Every row gives one point. To make a cloud, some directions were put in groups of two or more. Within a group, all points are equally far from the middle, so they leave a hole (a ring in 2 directions, a hollow ball in 3). The other directions are filled evenly. Then the cloud was stretched, turned, moved and blurred a little. How many holes are there, and how many directions does each take, smallest first?
In the rows, 128 means zero.

Cloud, 14 rows:
[[165 171]
 [105 143]
 [124 175]
 [129 177]
 [155 108]
 [131 106]
 [127 108]
 [105 143]
 [164 114]
 [177 145]
 [176 133]
 [150 179]
 [143 104]
 [175 154]]
Holes: 1 (2)

Cloud:
[[175 134]
 [156 159]
 [119  87]
 [162  96]
 [112 151]
 [175 122]
 [168 149]
 [113 151]
 [ 99 112]
 [115  90]
 [174 137]
 [141  85]
 [147  87]]
Holes: 1 (2)

Cloud, 21 rows:
[[ 79 116 112]
 [150 110 131]
 [ 59 154 158]
 [114  94 135]
 [101 112 103]
 [129  99 162]
 [159 126 127]
 [141 135  98]
 [ 80 107 123]
 [146 175 157]
 [163 145 140]
 [146 112 164]
 [ 82 161  98]
 [128 113 104]
 [ 58 161 135]
 [118 105 110]
 [144 160 174]
 [164 146 137]
 [157 136 165]
 [ 87 140 188]
 [ 65 127 124]]
Holes: 1 (3)

Cloud, 19 rows:
[[134 154 133]
 [164  86 117]
 [111 162 130]
 [123 176 117]
 [ 94  75 152]
 [133 148 100]
 [137  90 129]
 [ 90 161 189]
 [ 97 135 176]
 [131 124 172]
 [120 135 189]
 [116 101  90]
 [126 162 160]
 [126 145 189]
 [161 152 105]
 [158 171 176]
 [112 112 114]
 [112 165 145]
 [140  96 145]]
Holes: 0

Cloud (27 x 4):
[[160  96  78 122]
 [130 161  84 129]
 [137 156 157 103]
 [166 141  75 135]
 [160  97 153 150]
 [123 149  96  90]
 [137  99 163 142]
 [178 145 129  83]
 [121  84  90 140]
 [175 154 102 160]
 [114 116 154  94]
 [174 144  92 158]
 [167 133  72 120]
 [119  98 152  97]
 [185 108 119  87]
 [195 135 143 112]
 [157  78 120  93]
 [181 100 150 125]
 [110  96  99 157]
 [174 104  93  92]
 [ 98 127 110 160]
 [178 164 127 152]
 [100 143  97 142]
 [109 131 122  83]
 [131 159 159 132]
 [117 145 155 151]
 [139 100 142 169]]
Holes: 2 (2, 2)

Cloud:
[[102  88 123  95 167 160]
 [117  88 120 144 177 159]
 [ 89 176 142 141 103  95]
 [102 165 123 135 109 181]
 [115 154  74 127  94 148]
 [150 131 150 170 110 157]
 [154 147 132 158 111 115]
 [ 61 110 114  80  96  99]
 [ 78 135 137 168 161 169]
 [ 81 120 153  89 133 111]
 [113  93 108 102 180 149]
 [134 103 140 162 107 121]
 [159 132  95 156 109 117]
 [158 112 117 134  62 157]
 [127 156 127 147  62 114]
 [ 93 111 128 184 171 134]
 [102 182 141 163  99  88]
 [128  84 128 136  97 113]
 [ 95 114 161 131  92 172]
 [148 130  75 129 118 170]
 [182 106 140 117 159 145]
 [ 77 110 138 143 119 108]
 [142 118  75 108  97  78]
 [112 126  70 119 142 126]
 [116 145  58 135  94 119]
 [113  90 103 140 127  93]
 [134 116 161 160 102 170]
 [164 167 125 160 147 107]
 [ 80 143 153 154 160  90]
 [100 163  96 135 184 136]
 [121  91 124 129 168 107]
 [ 61 111 119 124 102  97]
 [ 90 110 123  81 177 100]
 [ 74 180  90 152 132 101]
 [111 168 167 149 150 111]
 [ 76 134 142 132 125 153]
 [ 92 111 149 149 160 145]
 [128 168 126 123 106 157]
 [117 171 159  78 148  96]
 [ 87 126 148 121 158 170]
 [115 158  80 159 180 145]
 [145 143 151  85 100 124]
 [ 84 146 103 132 162 150]
 [103  89 144 170  83 160]
 [151 119  79 176 148 150]
 [135  84 129 105 154  99]
 [127 165 161  93 159 149]
 [ 68 107 127 126 110 132]]
Holes: 1 (3)

Cloud, 48 rows:
[[169 113 130 149 148 162]
 [172 110 153 140  85  86]
 [153 102 183 125  78 142]
 [110 156 131 151 170 134]
 [106 171 177 111  79 111]
 [133  76  98 123 132 148]
 [139 149 112 127 160  82]
 [146 139 136 101 159 159]
 [113 157 114 131 163  92]
 [167 100 146 134  67 100]
 [108  87 148 106 130 172]
 [ 87 154 187 125  95 116]
 [ 92 119 167  92  77 110]
 [113  96  98 168 117 111]
 [133 171 162 119  72 149]
 [151 103 179  97  79 144]
 [118 157  96  94 121 103]
 [136  96 175 101 129 166]
 [154 167 159 151  95  92]
 [112 131 124 174 101 158]
 [ 92 138 113  84 102 129]
 [114 173 176 138 103  89]
 [160 121 165 161 153 122]
 [149 165 142  90  87  83]
 [178 123 163 132  95 163]
 [126 162 107 116  94  75]
 [124  82 140 149 167 130]
 [112 119 121 161  79  87]
 [147 163 148  91  99  75]
 [ 82 108 154  87 116 112]
 [ 96 149 114 141 154  89]
 [145  91 118  98 126  80]
 [109 149  91 113 141 131]
 [174 127 154 169 122 109]
 [164 103 156 153 101  84]
 [ 98 159 177 114  73 125]
 [155 125 121 100 158 153]
 [ 94 128 126 164 143 160]
 [124 160 164 136 164 146]
 [ 92 101 132 160 147  94]
 [105 123 151 105  53 113]
 [140 151 134 111 151  70]
 [170 150 101 154 110 101]
 [147 151 191 130 140 127]
 [130  98 178 128 109  79]
 [166  87 116 168 115 116]
 [179 126 159 163 109 133]
 [123  93 153  80 124  97]]
Holes: 2 (2, 4)

Cloud (88 x 8):
[[114 150  96  83 134 122  69 143]
 [182 131  69 105 147 112 153 141]
 [194 153 123 111 128  86 156 124]
 [133 144 150 125  68 149  92 114]
 [165 171 113  76 104 122 119 186]
 [100 156 150 136 169 102 150 128]
 [109  94 147 145 115 140 132  99]
 [202 177 118 136 129 136  98 160]
 [149  82 155 103 126 143 144 151]
 [125 143  97 166 106  95 145 123]
 [168  93 141 130  91 138 147 141]
 [ 87 131 143 145 126  98 143 106]
 [178 119 157  77 149 118 151 152]
 [158 111 119  75 107 111 156 167]
 [160 125 141 166 184 100 127 127]
 [148 152 106  49 163 126 111 138]
 [176 127 131  72  84 145 107 138]
 [104 170 161  81 105 124 109 146]
 [179 145 169 118 161  94 128 107]
 [162 112 150 126 142  78 159 147]
 [123 121 124  70 147 172 109 134]
 [130 138 148 165 151 138  68 111]
 [172 142 103 171 161 145  95 110]
 [177 182 102  85 133  99 107 114]
 [118  91 123  95 137 121  79 137]
 [113 158 125 178 130 123 135  97]
 [ 77 145 128  91 114 126 107 152]
 [162 170 155 126 171 143 105  90]
 [200 133  91  85 124 108  96 143]
 [125 105 138 115 146 114 166  89]
 [122 177 139 146 181 144 103 132]
 [102 172 138  99 110 158 144 125]
 [ 70 140 123 136 132 131 126 126]
 [163 153 106  71 119 109  70 154]
 [146 121 171 113 158 121 155  91]
 [182 115 142  64 113 132  99 139]
 [173 155 104 170 111 115 153 139]
 [161 182 140  76  97 126  93 128]
 [157 181 165 119 103  94 124 127]
 [156 147 129 146 145 163  59 143]
 [192 129  81 128 166 115 144 147]
 [160 135  91 147 158 137 121 187]
 [178 137 157  89 114  90 147 145]
 [190 102  98 115 112 108 150 141]
 [113 158 162 135 177 123 103 103]
 [138 132  87  87 154 112 139 186]
 [193 110 140 121 120  84 120 156]
 [178 107  92 163 147 123 141 143]
 [137 107 174 106 133  84 141 123]
 [148 185 119 106  81  99 130 142]
 [188 191 119 127 152 116 143 129]
 [163  95 108 111 121  93 164 134]
 [141 122 148  92  88  81  94 141]
 [187 141 112 114 134 140 130  73]
 [169 118 106  68 157  95  99 133]
 [124 107 100 140 104 138 145 172]
 [142 156 131 162 166  92 133  92]
 [131 180 101  73 120 159 111 156]
 [161 131 169 158 111 146 144 103]
 [193 155  89 141 166 153 134 132]
 [181 148  77 118 121 108  77 135]
 [156 178 138 168 152 139 149 120]
 [164 136 146 141 118 130  61 172]
 [110 181 167 111 105 120 107 161]
 [145 185 139 144 137  79 130 117]
 [172 112 124 125 169 118  85  89]
 [170 131 125  95 194 136 136  98]
 [142 113  85 143 150  85  98 140]
 [176 115 138  99 111  72 124 152]
 [181 146  96 110 155 164  80 114]
 [146 112  94  77 104 102 148 144]
 [113 147 158  89  96 150 137 113]
 [170 125 104 114 164 184 117 155]
 [182 185 115 102 156  91 127 148]
 [162 145 105 185 119 149 114 153]
 [100 190 122 106 148 105 121 154]
 [154 139 162 165 131 151 157 149]
 [120 119 147 185 134 134  94 121]
 [204 136 148 143 119 155 126 111]
 [158 141 122 142 118 123 182 162]
 [185 155 119  87 185 116  96 139]
 [193 106 162 121 134 149 125 106]
 [153 140 141  71 109 161 132 177]
 [104 170 124  94 126  79 139 140]
 [175 116 138  80 109 160 104 106]
 [179 174  95 103 161 165 122 161]
 [155 107 148 112 114 105  95 189]
 [184 175 160 117 156 125  86 139]]
Holes: 1 (8)

Cloud, 83 rows:
[[138 128 130 106 156 139 166 166]
 [ 85 134 137 142 146  91  68  95]
 [117 134 125 180 167 140 153 102]
 [ 89 142 127 122 137 102 163 131]
 [166 138 167 140 170 117 113 130]
 [128 126  73 158 127 166 140 141]
 [ 66 158  92 102 150 160 110 148]
 [124 156 106 132 149  96 140 111]
 [129 122 106 115 149 113  95 141]
 [101  87 156 116 163 119 162 153]
 [ 89 202 130 120 166 149  71 125]
 [118 124  70 148 131  62 134 147]
 [154 132  98  98 162  79 125 135]
 [101 176 144  90 141 155 127  83]
 [109 101 131  73 125 145  98 104]
 [128 170 142  91 168  90 110  77]
 [158 125  79 165 151  97 132 153]
 [158 150 108 139 101 113  71  95]
 [133 163 161 117  97 186 160 154]
 [122 133  82  89 123 158  95 145]
 [147 160 127 109 165 193 113 138]
 [147 158 144  78 145  82 109  90]
 [ 89 164 160 156 119 123  72  87]
 [127 100 156 171 126 136 158  93]
 [ 87  73 141 142 154 108 148  80]
 [157 162 137 137  93 108 127 110]
 [150 155 157  86 168 149  88 100]
 [133 136 132 171 138 138 140 106]
 [133 126  76 164 115  69 138 100]
 [154 176  64 154 148 137 143 136]
 [157 121  90 117 144 101 168 126]
 [155 141 145  96 162 112 175 133]
 [113 166  77 123 155  90 140 128]
 [172 112  83 153 119 151 150  80]
 [151 160  89 132 133 157  81 171]
 [ 91 148 109 142 135 157  66 141]
 [ 77 164  89 143 106 167 110 117]
 [ 69 157 102 107 190  97 106 120]
 [106 116 150 146 103 191 152 116]
 [114 171  88 107 148  73  80 153]
 [105 171  70  98 115 147  83 130]
 [ 85 118 118 125 125  85 105  95]
 [145 160 107 145 100 113  98 115]
 [166 124 107 148 155 109 131 175]
 [117 168 106 184  75 110 124 120]
 [115 162 141 109 136  41 115 132]
 [152 147 102 145 155 133  88 123]
 [146 164 144 145 142 171 146 180]
 [105 106 161 127 144 119 107  71]
 [108 166 130  84 161 102 139 126]
 [145 186 105 120 177  71  86 108]
 [101 186 129 110 166 180 131 128]
 [105 167 120 115 153  71 137 129]
 [110 154 163  81 133 162 151 142]
 [ 94 135 155  74 181 136 129 120]
 [112 153 121 171 139 164 155  70]
 [ 99 127  91 111 103  62 117 126]
 [125  91  91 159  91 105 161 144]
 [103 114 160 108 142 142  93 105]
 [126 149 167 100 173 126  97  97]
 [121 168  71  96 138  87 128  95]
 [108 128 161 104 175 143 125 136]
 [149  98  98 118  99 126 107 100]
 [ 59 132 130  95 125 144 149 140]
 [141 161 139 119 127  58 158 125]
 [110 140 106 118 187 161 106  90]
 [ 92 147 101 113 109 111 112 115]
 [139 118 121 115 152 135 138 100]
 [133 108  87 104  89 169 174 108]
 [118 111 148  96 132 111  85 157]
 [ 82 178 113 121 155 131  82 147]
 [161 129 147  81 182 135 183 121]
 [160 144 100 181 169 140  90  96]
 [140  95 139 120 110 117  81 132]
 [102 141 148  79 130 151 123  87]
 [165 195 103 161 136 118 146 112]
 [105 116 171  58 159 154 101 144]
 [ 94  69 106 124 155 116 159 122]
 [101 153  99 140 110 162  76 127]
 [ 92 131 103 127 197 125  72 117]
 [ 94  93  97 144 132 171  83 120]
 [ 74 198  94 105 167 169 120 126]
 [101 103 143 114 116 116 141 144]]
Holes: 0

Cloud:
[[110 170 144  85 146 174 155 133 117]
 [146 157 114 121 185  91 153 116 121]
 [167  87 122  75 140 112 132 152 121]
 [118 176 152  63 135 114 126  95  85]
 [105 122 126 119  75 113 106 125 105]
 [ 83  87 102 124 135 177 143 112  82]
 [137 153 112  83 142  96 150  71 103]
 [105 116 112 137  93 100  94 165  82]
 [112 178 103  93 166 141 133 118 145]
 [111 103 111  82 193  86 108 146  89]
 [176 119 157 178 112 141 116 147 124]
 [122 127 143  97 179 119 122 160  60]
 [139 180 168 123 153 128 161 202 119]
 [127 184 119 110 123 136  98  80 139]
 [136 163 158 130 146 175 132 137 126]
 [140 143 167 191 149 139 147 105  83]
 [ 91 161 185 107 145 126 161 154  96]
 [167  97 151 113 149 129 128  62 103]
 [ 76 123 113  91 159 128 179 143 142]
 [121 133 160 121 169 132  95  91  67]
 [ 89 143 111  54 145 131 143 166 121]
 [109 158 116 168 190 100  90 138 149]
 [ 78 102  97 142 170 118 157 116 131]
 [ 81 145 111  85 191  96 138 111 137]
 [152  88 124 110 117 125 122  84  72]
 [118 140 137 149 111  74 188 151 135]
 [ 66 169 173 138 138  95 157 157 121]
 [124 184  95  74 139 116 129  86 130]
 [141 156 147 120 158  95 128 148  49]
 [ 91 195 119 124 135  93 132 152  94]
 [ 96 114 108 168 145 126 143 153 170]
 [146 134  99 131 140 167 159  96 155]
 [109  80 171 132 185 144 121 107 138]
 [131 141 178 134 189 149  99 119 163]
 [127  76 113 113 169 122  99 152 100]
 [131 105 127 148 115 119  81 139 159]
 [ 77 166 161 136 143  87 137 141  81]
 [126  76 177 148 136 110 109  97 114]
 [ 95 126 161 114 192 143 150 137 159]
 [ 97 117 169 156 171 169 139 141 103]
 [ 97 167 170 105 179 114 169  93 119]
 [151 159 132 151 131  79 139 141  68]
 [119 100 146 130 197 114 135 175 166]
 [142  90  88 143 150 125 146 127 126]
 [153 174 147 149 142 148 157 173 150]
 [143 150 107 139 170 164 150 137 108]
 [ 84 190 168 114 139 116 164 113 111]
 [149 178 163  92 134 111 116 123 130]
 [ 96 104  75 101 140 134 174  92 140]
 [103 114 131 133 165 133 132 174  54]
 [103 189 127 100 107 146 107 149  97]
 [124 135 149 148 106  72 174 144 119]
 [187 116 163 171 124 123  90 139 161]
 [151  92 104  91 163 117 138 108 168]
 [ 91 138 149 123 156 154  87  92 165]
 [154 157 160 116 106 157 107  86 126]
 [ 90 124 157 148 138 143 117 135 175]
 [131 108 134 111  90 101 145 123  61]
 [102 185 101 143 136 134 127  98 106]
 [106  96 126 143 160 155 121 156 110]
 [155 117 140  77  95 101 136 176 115]
 [104 126  71 109 100 114 140 125 131]
 [150 166 165 127  91 110 130 120 104]
 [150 138 126 142 195 157 107  64 168]
 [111 145 196 113 183 100 127 114 115]
 [102 155 133 109 188 167 147  98 157]
 [145 158 119 108 130 166  73  83 117]
 [ 85 167 110 128 174 102 103  91 143]
 [130  89 141 133 100 140 119 187  70]
 [109 100  80 147 133 140 152 123 134]
 [162 153  88  65 154 104 143 127 110]
 [154 122 124 116 107  65 140 158  72]
 [132 157 162 109 133 116 115 155  38]
 [102 169  78 111 151 170 131 105 105]
 [109 120 105 114 139 101 166 161 164]
 [152 162  99 119 126 104 172 169 140]
 [105  98 172 117 129 114 183 146 110]
 [ 86 172 138 114 165  87 128  88 104]
 [125 122 103  88  85 158 139 118 147]
 [116 115 164  80 132  98 119 170 125]
 [ 84 158  98 142 163 142 128 151 129]
 [147 166 172 102 148 142 130 131 124]
 [143 162  85 119 135 115 147 114 148]
 [166 126 119 184 148 112 133 139  97]
 [107 131 107  88 119  65  97 150 138]
 [126 111  95 151 138 127 167 179 157]
 [132 103  90  99 161  67 130 133 151]
 [ 99 121 163 162 165  86  73 114 109]
 [153 115 147 105  83 159 149 151 110]
 [118 183  78 100 124 113 134 100  84]]
Holes: 2 (2, 4)

Cloud:
[[157  46 122 120 143 156 115 156 103]
 [167 130  65  96 147 163  95 133  87]
 [183 102 101 107 127 102 162 128 136]
 [101 147 156 126 154  89 140 124 115]
 [146 112 139  82 121 124 158 133 128]
 [127 113 150 131 106  91  92 170 116]
 [135 126 125 109 104 146 199 128 130]
 [120  94 126 153 139  99 156 130 136]
 [194 155 145 150 151 123  93 173 149]
 [139  50 145  84 138 158  96 127 109]
 [ 68 135  97 112 143 139 170 154 121]
 [136 101 126 109  89 102 118 139 136]
 [147 106 135 157 137 122  89 138 116]
 [ 88 140 152 139  86 151  81 118 143]
 [169 136 113  48 102 133 109 163 144]
 [128 160 121 163  71 111  88 128 108]
 [174  78 127 146 111 131 108 108 128]
 [117 184 127 136 150 163 141 129 164]
 [173 115 132 148 159 177 136 114  67]
 [167  75 142 144 150  95 156 139 109]
 [162 166 154  72 117 151  90 159 137]
 [190  58 129 127 113 135 146 157 108]
 [137 135 136 129 204 133 112 108 102]
 [ 93 114 165 152 190 182 113 112 121]
 [141 148  94  71 170 138 174 111  99]
 [112 108 174 138 156 127 164 109  65]
 [124 139 133  88 167 130 124 116 141]
 [204 159 135 113  90 150 106 106  98]
 [188  85 116 119 166 142  72 126  74]
 [108 107 170 166 183 181 129  96 100]
 [135 130 174 105 175 160 144 151  98]
 [185  92 140 114 131 131  76 107 124]
 [ 96 206 116  84 117 149 144 178 127]
 [114 150 105  80  84  95 146 173 150]
 [ 73 128  91  73 159  95 119 120 144]
 [119 164 167  94 147 132 140 147 164]
 [163 162 106 126  91 112  80 128 179]
 [120 101 152 138 152 161 108 171 109]
 [123  75 121  82 102 133 137 153 135]
 [159  99 148 136 143  93 165  89 158]
 [176  94 171 128 108 127 168 121 162]
 [165 103 170  85 148 196 120 155 111]
 [104 130 128  96  81  58 113 140 191]
 [172 101 117  62 106 126 111 137 141]
 [130 126 170 155 105 148  85 126  87]
 [162 145 103 111 121 132 152 131 118]
 [102 129 194 124 108 152 107 103 130]
 [178 132 118 139 205 194 128 137  66]
 [102 193 121 135 122 114 154 129 171]
 [103 145 115 107 138 162 183 101 110]
 [136 155  94  93 151 138  81 141  91]
 [147 176  90 141 171 172 116 140 104]
 [100 178 116 145 138 134 121  78 133]
 [146 186  99 130 101 166 137 128 116]
 [116 183 137 150 156 102 128 145 115]
 [145 108 102 133 130  92 177 106 137]
 [136 157 119  95 115 148  52 152 137]
 [146 153 104 141 135 167  96 142 159]
 [160 109  69  89 174 145 118 172 128]
 [129 102 113 139 147 156 124  74  69]
 [152 103 142  77  48  94 157 132 115]
 [159 156 107 111 160 205 116 137 156]
 [151 124 138 104 205 161 100 203 103]
 [ 95 135 113 113 158 115  86 145  99]
 [ 84 153 125 120 106 164 135 112 115]
 [164 147 112 126 169 183  86 124 108]
 [ 89 112 116 118 162  89 165 163 104]
 [143  93 122 121 131 141 126 139 171]
 [149 140 149 116 168 146 103 100  67]
 [ 91 136 130 145  90 102  99  93 129]
 [144 155 121 165 183  89 126 156 126]
 [161 125 162 160 101 130 116  70  96]
 [ 97 187 118 138 108 139 156 119 168]
 [166  93 133 144 144 135 141  83 100]
 [120 137 108 130 134 103 144 144 153]
 [183 147  93  78 166 190 104 118 109]
 [134 107 132  76 158 105 170 155 107]
 [108 141 149 121 146 120 111 164 157]
 [111  92 103  77  92 117 106 144 145]
 [174 101 140 163 160 195 133 111  66]
 [164  86 138  92 159 121 117 170 100]
 [135 112 118  68 169 111 154 101 125]
 [120  92 114  80 130 122 155  98 105]
 [117 132 127 103 110 133 144  67  92]
 [ 79 174  90 138 109 139 131  82  93]
 [116 147 109  99  99 144  70 145 133]
 [110 182  87 137 127 124 176 112 148]
 [160 163 133 146 131 159 115 176 107]
 [153  91 129 137  93 119  98 143 125]
 [118 120 118 156 189 128  96  84 118]
 [129 128 101 119 167 149 157 103 108]
 [141 163  95  99 161 147 135  63  77]
 [111 133 148 182 159 154 101 140 131]
 [135 123 154 135 128 125 115 125 120]
 [102 151 132 106 115 118 131 127 146]
 [142  80  92 118  53 135  95 119 159]]
Holes: 0

Cloud, 100 rows:
[[ 98  91 134 144  98 123 167 136 169]
 [ 94 135 122 209 109 116 147 159 160]
 [109 103 166  88 114  88  74 167 136]
 [118 114 120 135 158 122 158 107  93]
 [111  96 194 114 177 138 113 137 109]
 [ 98 107 139 164  90  79 161 135 168]
 [ 90 144 122 138  96 135 120  74 107]
 [122 113 122 125  77 136 141 159 194]
 [ 64 161 109 134  96 121 189 131 140]
 [121 127  68 141  77  96  94 134 185]
 [ 67 125 175 110 102 103  99 147 137]
 [147  98  95 144 123 173  62 127 138]
 [ 91 142 164 107 104 114  79 137 172]
 [106 139 140 154 132  72 110 122 151]
 [124 134 160 180 168 115 145 129 164]
 [113 121 135  87 130 150 120 174 110]
 [ 86 129 110  87 129 110  84 126 130]
 [126 144  90 151 113 127 180 127 113]
 [154 146 118 138 143  84 148 122 184]
 [165 127 103 165 108 117 111 156 175]
 [ 54 141 113 113 102 154  78 149  96]
 [158 122 154 176 105 115  55 141 149]
 [ 98  91 148 120 121 135 125 105  96]
 [128 147 102 155  96  77 149 128 110]
 [170 122 181 124 168 101 151 169  97]
 [ 91 116 147 143  92 102 126  86 183]
 [142 127 119 144 139 148  56 124 141]
 [124 136 159 165 123 156 139 138 113]
 [154 134 158 121 102 114  87 175 121]
 [137 100 155 104 140  74 164 102 148]
 [ 71 159 109 109 143 105  79 137 140]
 [ 65 112 128 146  97  99 136 101 183]
 [154 124 159 197 108  72  96 118 130]
 [153 171 148 108 105 124 102 108 119]
 [120 124 168 164 127  97 137 139 149]
 [123  72 138 126 102  92 127 132 161]
 [123  99  81  90  76 127 134 126  93]
 [145  80 157 136 145 134 116 169 117]
 [ 84 124 153 156  99 157 156 151 113]
 [ 89 115 136 150 124 176 151 154 104]
 [139 163 152 129 154  92 113 148 115]
 [123 116 145 101 122 116  73 170 113]
 [127 130 174 133  69 105 103 150 105]
 [126 112 164 116 108  97  92 185 124]
 [138 138 112 110 147 148 128 102 187]
 [123 155 195 138  62 128 116  85 162]
 [114 103 125 157 139 160 128 137 176]
 [ 69 156 136 137 141 157 136 109 116]
 [ 98 145 140 112 147 105 147  95 189]
 [115 142  69 148 116  92 110  83 140]
 [115 117 138 181 103  97  77  85 157]
 [104 143 190  95 111 117 131 134 104]
 [141 109  95 173 166 124 106 184 160]
 [118 115 129 153 151 152 106 168 141]
 [105 159 186 136 128  76 102 101  85]
 [ 80 138 155  70 142  86  80 106 111]
 [116 127 129 144 154  74 114 113 106]
 [124 135 107 180 147 145 124 173 158]
 [111  75 174 101 131 141  77 134 163]
 [127  96  73 188  96 146 140 154 149]
 [141 119 162 155 132 164 134 138 165]
 [ 96  90 109 155 151 118 110 164 116]
 [175 122 123 147  91  92 132  75 162]
 [135 121  93 105 120 143 118 154  89]
 [134 110 135 175  80  93 108 102 147]
 [ 96 138 168 121  95  89  59 170 127]
 [113  98 137 168  94 147 132 130 129]
 [ 98 126 100 132 148 101  39 100 173]
 [140 107 123 135 146 176  54 126 150]
 [115 134 154 145 128 130 169 138 148]
 [114 120 120 142 142 121 104  94 152]
 [ 89 124 152 103 108 103 104  69  98]
 [124 120 131  76  94 151  69 166 116]
 [137  81 130 133 131 144  74 137  76]
 [ 93  87 164 138 173  98 122 142 180]
 [100 124 135 140 178 123  87 134 165]
 [141 169 168 118 118  59  98 122 118]
 [105 141 143 142 145 167 130 169 180]
 [ 92 165 152 161 133 114 149 109 148]
 [141 126 161  88  82 126  61 180 117]
 [114 109 143 151 159 120 125 133 134]
 [133 170 129  86 135 158  90 134 110]
 [120  87 139 161 123 165 136 131 189]
 [139 128  87 166  87 121 148 176 110]
 [118 124 153 128 116 157  65 110 134]
 [103  89 142 122 123 160 174 149 123]
 [ 72 104 174 157 158  92 156  93 106]
 [169 171 110 154 116 138  66 137 197]
 [146 127 148 191 134  87  72 162 150]
 [105 148  91 188  68 128 107 140 188]
 [114  83 110 103 128 100 160 157 177]
 [ 97 140 135 173 118 164 125  87 123]
 [132 109  81 139 128 146 153 131 106]
 [130 130  98 171 161 107  92 124 135]
 [ 97 118 146 123 144 167 139 182 185]
 [152 105  80 157 149 113  83 123 113]
 [124 122 181 169 118 101  45 156 123]
 [ 62 157 116 132 127 108 160  60 178]
 [135 150 139 177  89 160 141  99 150]
 [113 100 156 126 137 167 100 164 202]]
Holes: 0
